Rows are points. Examples show where two turns around zero, p and q, send a point. Where does a point land after both, in the order given? Backwards means that the second turn is done in reverse. Each puzzle has new turns, and all numbers are rounded.
In the rows, 128 means zero.

Turn p:
[146 152 164] => [100 151  98]
[117 142 138] => [127 123 108]
[105  94 130] => [119  93 148]
[144 123  80] => [165 145 158]
Turn q:
[120 100 136] => [113 103 121]
[176 125 146] => [103 137 172]
[ 78 167 123] => [153 157  77]
[151 121 119] => [131 121 153]
[114 126 116] => [141 121 117]
Where do these land?
p, then q: [157 154 127] => [151 160 131]
q, then p: [123 140 167] => [156 109 104]
q, then p: [108 114  77] => [114 158 174]
p, then q backwards: [105  88 138] => [147  85 129]
q, then p: [156 148 118] => [107 144 104]
p, then q: [119 125 141] => [132 115 119]

Turn p:
[113 182 148 148] => [176 109 159 146]
[109 122 124 110] => [118 106 119 120]
[129 120 151 139] => [130 132 121 153]
[157  78  93 112] => [ 80 161 106  98]
[154  93 148 122] => [114 155  93 142]
[142 149 121 115] => [148 133 127 108]
[ 92 152 110 149] => [129 100 171 128]
Turn q:
[129 162 113 128] => [118 117 139 160]
[139 135 132 160] => [156 138 141 142]
[165 132 146 102] => [122 144  85 143]
[125  94 113 137] => [148 111 127 100]
[ 91  88 114  85] => [ 92 102 119  73]
[119 157 150 157] => [134 157 159 149]
Where do these land?
q, then p backwards: [145 150 132 131] => [131 121 151 143]
p, then q: [ 89 106  94 118] => [103 129 138  78]
p, then q backwards: [146 124 126 118] => [134 116 144 123]
q, then p: [ 97 102 121 178] => [157 145  74 139]
q, then p: [170 132 136 130] => [127 154 158 112]
p, then q: [109 156 124  77] => [129 101  79 102]
q, then p: [141 125 163 144] => [162 137 142 114]

Turn p:
[139  80 114 145 166 135 123  98] => [ 86 102  91 108 109 137 116 151]
[143 117 135 144 120 130 125 122] => [137 109 118 132 129 130 119 140]
[140 109 116 135 136  95 128 107] => [129 115 111 103 120 160 132 136]
[139 126 158 141 128 134 137 158] => [141 136 114 145 159 113 123 144]
[105 121 113 122  96 127  96 193] => [120 156 162 187 150 161 119 128]
[ 82 182  97 166 131 160 141 119] => [129 139 128 167  74  94 178 105]
[159 143 110  92 121 108 161 122] => [148 140 160  81 129 130 141 147]
[120 139 151 134 166 108 165 150] => [133 166  93 113 153 113 154 133]
[132  99 170  99  95 149 112  90] => [140 103 134 113 128 115  57 106]
[121 162 115 103 121 133  91 122] => [118 114 168 132 130 130 141  91]
Turn q:
[124 135 103 114 121 113 139 114] => [147 121 136 145 122 135 126 153]
[116 121 129 121 195  79 140 174] => [114  56  92  95 147 122  99 149]
[115 122 133 130 129 151 126 100] => [124 149 124 146 119 103 133 125]
[144 116 129 105 102 160 117 114] => [150 149 136 153 132 128 144  96]
[110 108 128 133 102  86 121 121] => [114 110 121 141  93 158 145 140]
[118 121 142 133 113 153 177 147] => [134 117 163 102 120  95 154 118]
[108 140 111 114  99 159 103 121] => [160 162 129 138 100 129 117 111]
[120 149 142 111 117  99 110 113] => [114 121 137 154 112 151 101 128]
[198 140 134 191 175 151 119 150] => [ 95 165 112  75 210 132 132 132]
Where do these land?
q, then p: [115 163 102 127 136 155 107 117] => [134  99 155 138 152 136 158 115]
p, then q: [108 135  82 132 116 157 134 119] => [110 134 162 118  90 143 144 117]
p, then q: [170 111 153 131  98 137 125 110] => [129 116  88 129 151 154 143  98]
p, then q: [134 109 148 133 173  99 187 114] => [197 102 138 132 141 143  95 147]
q, then p: [ 91 117 153 115 144 105 168 107] => [146 151  96 148 129 175 102 134]
q, then p: [180  93 161  89 116 120 131 148] => [105 113  76  95  94  99 107 142]
q, then p backwards: [ 84 145 106 152 147 157  90 138] => [100  95 150 123 131 129 184 104]
p, then q: [158  92 140 126 114  97 124 135] => [153 137  98 115 155 118 119  98]
p, then q: [118 159 125 145 113 136 117 162] => [ 91 137 142 107 142 119 140 149]
p, then q: [122 156 109 129 124 117  99 130] => [109 135 143 136 128  98 151 128]

Turn p:
[130 132 108 145 122 155 135 162 128] => [109 123 134  96 128 137 119 159 118]
[122 121 141 155 110 156 134 114 112] => [138 124 129 144 128 144 107 163 145]
[111 124 126 129 133 100 108 107 165] => [147 123 124 147 100 112 129 102  99]
[158 104 157 100 161 105 102 100 150] => [141 145  94 154 151 107 113  72 116]
[122 124  94 130 117  85 119 148 119] => [124 140 164 109 110  91 142 122 124]
[157 137 147 122 131 133 180 133 122] => [ 96  98 135 135 164 145 128 120 149]
[159 153 124 115 150 119 106 113 126] => [121 148 110 144 154 112 153 121 109]
[ 82 112 108 138 118 153 150 129 112] => [161 112 151 102 112 154 124 153 143]
[104 142 140 143 131 144 120 150 116] => [120 148 133 121 111 159 126 145 128]
[135 132 135 104 108 129 128 124 130] => [122 120 108 129 123 118 138 123 147]
Turn q:
[114 139 145 123 111 106 131 148 120] => [124 120 131 115  99 135 121 119 152]
[117 121  93 101 132 130 134 145 127] => [122 171 139 132 111 132 128 134 119]
[ 31 138 129 139 118 142 121 134 189] => [ 57 131 133  96 124 165  84  75  90]
[149 133 123 135 141 124 156  99 136] => [115 122 133 138 158 110 129 155 137]
[147 130 140 120 114 141 138 101 130] => [140 122 132 143 158 133 118 132 145]
[148 138 146 138 144 131 130 146 105] => [149 120 106 119 120 101 134 130 139]
[101 144 126 151 115 121 122 113 118] => [ 99 111 121 139 124 134 139 103 135]
[149 130 110  89 165 112 113 105 135] => [130 147 107 139 135 149 135 184 117]
[158 135 128 142 116 139 114 143 126] => [156 112 128 146 119 111 122 124 120]
[138 101 134 126 128 146 126 132 104] => [159 139 130 121 139 124 148 116 130]
[156  99 134 143 123 117 124 143 118] => [159 112 148 119 121 115 149 134 125]
Where do these land?
q, then p: [121 153 102 134 117 110 125 147 148] => [131 141 135 136  89 124 119 146 146]
p, then q backwards: [111 153 133 147 111 110 143 103 102] => [152 121 101 123  99 101 130 113 111]
q, then p: [119  88 135 119 162 129 120 122 103] => [115 103 128 108 162 143 159 120 138]
q, then p backwards: [123 109 146 106 120 119 150 129 105] => [112 119 127 108 126 130 134 137  89]
p, then q: [112 147 108 156 103 144 148 135 145] => [157 140 152 101 113 130 132  98 133]
q, then p backwards: [108 150 115 144  98 120 133 108 170] => [147 131 156 162 127 114 162 147 148]
q, then p: [125 143 117 129 103 142  98 133 140] => [144 141 128 146 131 120 113 163 133]
p, then q: [173 116 108 114 144 142 113 131 139] => [113 152 108 129 108 133 158 160 125]
q, then p backwards: [155 102 153 132 149 127 115 144 127] => [113 116  86 118 131 149 124 114 133]
q, then p: [133 119 163  98 173 137 134 128 102] => [110 111 115  91 152 112 165 116 105]
